Every row gives one point. The last column is the point's height on a tilted bowl or saddle (a function of degree 2), plus a little noise. Count its main directions that bend up, bend down and stay straight.

Points, 17 rows:
[[ 13   6 -14  -7]
 [ -7  11 -49   9]
 [  0   5  39 -14]
 [-10 -51 -29 -31]
 [ 30   6 -22 -15]
 [  0 -22  63 -28]
 [  2 -19  82 -33]
 [ 12  19  50 -24]
 [ 72  25  19 -74]
 [ 18 -11  32 -27]
 [ 46   1 -35 -25]
 [ 11 -40  50 -42]
 [ 26  -4  -4 -20]
 [-15 -46 -37 -26]
 [ 24  13 -28  -8]
 [ 34 -26   8 -38]
 [ 21 -24  28 -33]]
Directions: 0 up, 2 down, 1 straight

Points, 15 rows:
[[ -1 -78  -7  63]
 [ -9  -4   0  -8]
 [ 33  -4 -23   7]
 [ 17 -38   7  24]
 [  2 -14 -17  -1]
 [ -5 -22 -31   3]
 [ 28 -46  11  43]
 [-51 -47   7  -4]
 [ 14  37 -34  10]
 [ -8 -10   8  -7]
 [ 13 -15  -9   4]
 [-62  51 -57  64]
 [ 51  50  34  57]
 [-33  12  29 -10]
 [ 14  25  33  17]]
Directions: 2 up, 0 down, 1 straight

Points (22 x 5):
[[-18 -29 -12  63 -29]
 [ 21   2   6  -4  30]
 [-62 -30  33 -14 -30]
 [-22   4 -66  37 -64]
 [ 43 -15 -12 -44 -23]
 [-13  28 -16 -47 -47]
 [  5  -2  -7  47  31]
 [-49   2   8  -2 -31]
 [-49   6 -15  -5 -28]
 [ 54 -24   0 -21  12]
 [-17 -32  18 -13 -14]
 [ 29  75 -11 -46 -38]
 [ 25  10 -33   2  23]
 [  5  13 -24 -12  -1]
 [-24 -20 -46 -45  -8]
 [ 14   4 -23 -26  -6]
 [-29  -6  37  -6 -32]
 [ 23   8 -25   8  32]
 [ 54  43 -46 -31   3]
 [ 19 -40  55   2 -23]
 [-60  19  17 -50 -60]
 [-40 -44 -21  18 -13]]
Directions: 1 up, 3 down, 0 straight

Points, 40 rows:
[[-32  22  18   4 -22  16   6]
 [ 18  15 -16  40   5  39   0]
 [ 29 -18   0  23  13 -54 -27]
 [-37 -12  54 -45   1  -1 -34]
 [-18  93 -34  16 -15 -32 -51]
 [ 10   9 -47  13  24 -38 -26]
 [-23  16 -52 -38   6   2 -26]
 [ 14  33 -21 -50 -12   4 -32]
 [-46 -40 -17   1 -26 -79 -35]
 [-25  54  -9 -27  -1 -36 -36]
 [ 10   2 -13 -15   6  16  -3]
 [  1   4 -12  -1  42   1 -14]
 [ 15  -9 -38 -21  -3 -25 -17]
 [-31  -2 -40  18 -35 -28   1]
 [-54 -24  50  -8   7   2 -18]
 [ 25  25   0 -15  23 -37 -36]
 [ 18  28   1  78 -40 -39 -14]
 [ -6   3 -33  30  72 -19 -42]
 [-45  -6  24  33 -19  30   8]
 [-17  10 -10  30  23 -29  -6]
 [-15  45  26   6  11  11 -14]
 [-44 -35   9 -49  45 -39 -52]
 [ 30 -35 -96  40  -4 -22 -51]
 [-26 -20   3  72 -55 -10  12]
 [  7 -14  -3  -4 -17  -6   9]
 [-47  -6  -1  -2  30  27 -10]
 [ 16  18  47 -17  63  19 -59]
 [ 37 -54 -14 -13  35  -2 -34]
 [-25 -25   3 -57  -5   9 -22]
 [  9 -59   0  14   3  19   0]
 [-49 -17   2 -17  14 -44 -20]
 [-21  58  23 -57  -6 -27 -59]
 [ -6   1  21 -42  26 -41 -40]
 [ 76  18 -10 -20 -11 -30 -60]
 [-69  -4  21  -7  16 -57 -39]
 [ 82 -19 -17 -11 -23   8 -45]
 [-54  11  -6 -11 -26  55 -12]
 [-16   7  55  19   8   8  -7]
 [-34 -17  20 -10  -4  48  -6]
 [ 48 -33  20 -24  -4  17 -26]]
Directions: 0 up, 6 down, 0 straight

Points:
[[ -23    9  -42   -1    0    3   -8]
 [ -36    2  -44   18   47   15  -38]
 [  -9  -13   34  -12  -15  -15  -11]
 [ -45  -35  -36   61   40  -18  -22]
 [  -5   52   19   25   20   26  -33]
 [  -1  -40  -41  -23    9   11  -28]
 [ -45   41   12   17   50   -7  -45]
 [ -24  -19  -84  -19   58  -46  -75]
 [ -63  -63   11  -40    1   -1  -53]
 [ -59  -17   17  -33   16   28  -30]
 [  -6  -35   16  -52   -9  -78  -57]
 [  26   24   -5  -11   29  -13   -6]
 [  -6   -8  -35  -79  -27   21  -18]
 [  24  -27   31   17   20   18  -16]
 [ -46   18   37  -17   30   29  -35]
 [ -10  -54  -10   -8  -41  -38  -36]
 [  41   47   56  -24  -16   37  -32]
 [  54  -21   24    5   -4   -3  -13]
 [  33    6  -20   16    0   28   -7]
 [ -32   43   46  -23  -10  -26  -17]
 [ -18   18  -26   41  -25   30   -4]
 [  -1   -4    2    7   -7   -5    4]
 [  18    0    4  -20    8    9    0]
 [ -33  -14   27   68   38    2  -31]
 [  42   14  -38  -56  -24  -21  -25]
 [  29  -50    0  -34    4  -20  -28]
 [  24   29    1  -52    7   31    1]
 [ -13  -34   33  -14   25   13  -26]
 [  24   -7   30  -21  -26   15  -10]
 [   0  -15   -3  -31   -1  -18   -2]
 [  44   20   28   38  -34  -26   -9]
 [  53  -32   -8   73  -53   42   30]
 [ -14   43    0    7  -38    4   -6]
 [ -30   14  -63   49  -34  -31  -11]
 [   3  -28   42  -24 -101  -54 -106]
 [ -14   12   54  -17  -55  -19  -34]
 [ -34  -74   19  -19   25    9  -53]
 [  43  -21    7   58  -59  -28   15]
 [  15   33   55  -41   15    2   -6]
 [  64   38   23  -11    9   -8  -22]
 [ -55   -6   31  -13  -10  -22  -25]
 [  43   12   -3  -20  -16    4   -6]
 [  -8    4   22   -5    2  -28   -6]
 [ -23  -25   12    0   23   11  -16]
 [  -2   -5   11  -18  -15   -2    1]
 [  -3   43   -6   41    6  -42  -17]
 [ -11  -11   -1  -24   -3  -23   -3]]
Directions: 1 up, 5 down, 0 straight

Points (70 x 9):
[[  -5   45  -35  -23   -1    8   -2   20   19]
 [   5  -27   18  -40   16  -48  -25   83  -42]
 [ -28   11  -56   61  -29  -16  -34  -31  -27]
 [  -5  -26   12   13   26  -29  -12   17   -1]
 [ -62  -49   -4   57   17  -13   -3   33  -56]
 [  15   -2  -12  -42   47   -1   13   12   20]
 [ -18   -4   29   12   34  -35  -26   20    2]
 [ -34  -18  -64  -37   27   62  -64   16   53]
 [   9   -2  -32   62   20   16   15   47  -16]
 [  11  -12  -41    5   -4  -10  -26   62  -22]
 [  32  -49   19   12   -9    4   19    5   14]
 [ -28   -8  -40    2  -54    3  -24   25   -9]
 [  52   31  -15   71  -21   29  -75   58  -75]
 [  73   13  -22    6   24  -37    5   31   25]
 [  44    2   -7   17  -59  -27    9   16  -11]
 [ -23  -33  -25  -41  -30  -26  -11   61    4]
 [   6   35   -5  -29   94  -11   35  -20   45]
 [  21   18   24  -12   -6   -5   35    1  -21]
 [ -17  -34    8   25    0    7  -20   52  -33]
 [ -15  -21  -35   18   50  -24   23    1   22]
 [  -7   44   -7  -34   11   11  -14   -5   21]
 [ -50  -43    9   31  -14    0  -45  -15    2]
 [   7    0   91   82   30  -30  -11   48   17]
 [   7   -8  -35  -24    8   22  -42   16    8]
 [ -16   36  -27  -10   14  -29  -11   23   20]
 [   6  -23    9  -23  -43  -36  -26  -22   29]
 [  32 -102   29    8   -4  -38  -23  -13   73]
 [  -4  -24   18  -11  -33  -28  -72  -25   43]
 [   9   22   52   48  -26   22  -10    2  -43]
 [   2  -20  -19    9  -33  -34  -53  -17   26]
 [  19  -11    7  -21  -47   36  -41  -35   25]
 [  -4  -42  -21   38    5  -61   57   19   28]
 [  42   -6   32  -40   34  -10  -24    6   -9]
 [ -42   -9   -1  -34   25  -21    1   40   -2]
 [  -8   -8  -10   11  -34   -5    9   -8  -15]
 [  13   45   32  -39   15   32   53  -16  -20]
 [ -54   36   35   11   48   24   -7   22   20]
 [  24   15  -29   -6  -27   16  -11  -43    0]
 [ -28   21   34    6  -49  -31    7   -6  -43]
 [  14  -19  -26  -44    1  -31   17   13   30]
 [ -25  -33  -24   53  -16   13  -29   -1  -29]
 [  25  -34   -5   -8    6    0  -31   28   -4]
 [ -19   -3  -35  -43    9   22   14   22   36]
 [   1  -39  -30   24   31   32  -16   31   -1]
 [ -33   -6  -49  -33    5  -19   -5   -6   45]
 [   1  -36   -5   12  -55    1  -21  -34   22]
 [  -9   51   13  -37   22   36   11  -12   18]
 [ -25  -10   32   10   -8  -23   -8   -3  -20]
 [  -5   47   68    5  -26  -34    8   56  -49]
 [   2   23    7   12   -9  -50  -37    9    8]
 [  50   28   24   24    8  -61   20   29   25]
 [ -31  -56  -19   -6   -3  -12  -33   -2   22]
 [  23   42   12   10    6   13   -2  -11  -13]
 [ -33  -15   50   59  -12   -1   15   48  -75]
 [ -33    5   -7   23  -14   36    6  -23  -25]
 [  13   -5  -21  -30  -17  -18  -12   -3   17]
 [   7   12   83  -34   -3    6  -25   27  -36]
 [  10   -8   48  -16  -27   35   -9   55  -18]
 [  12  -19  -22  -49   -6  -20  -29   -7   30]
 [  25    0  -21  -23   39    0  -28  -10   14]
 [  11   36   56  -67  -12   47   -4   11   -1]
 [  46  -14   42   -8  -52  -40   18   14  -15]
 [ 116   39   36  -33  -16   -8  -67   39  -62]
 [  43   31   -9   13   30   43   39   -8    5]
 [ -35  -33  -64   19   53   -8   -2    2   15]
 [ -29   -2  -62   -6   39  -47   10  -14   54]
 [ -43   53   32    3  -34   43   -3   65  -12]
 [  11   10  -24   34   47   70   19   -6   13]
 [ -28  -34  -15   17   25   15  -33  -70   54]
 [  -7   16  -21   44    7   -6   40   27  -21]]
Directions: 4 up, 3 down, 1 straight
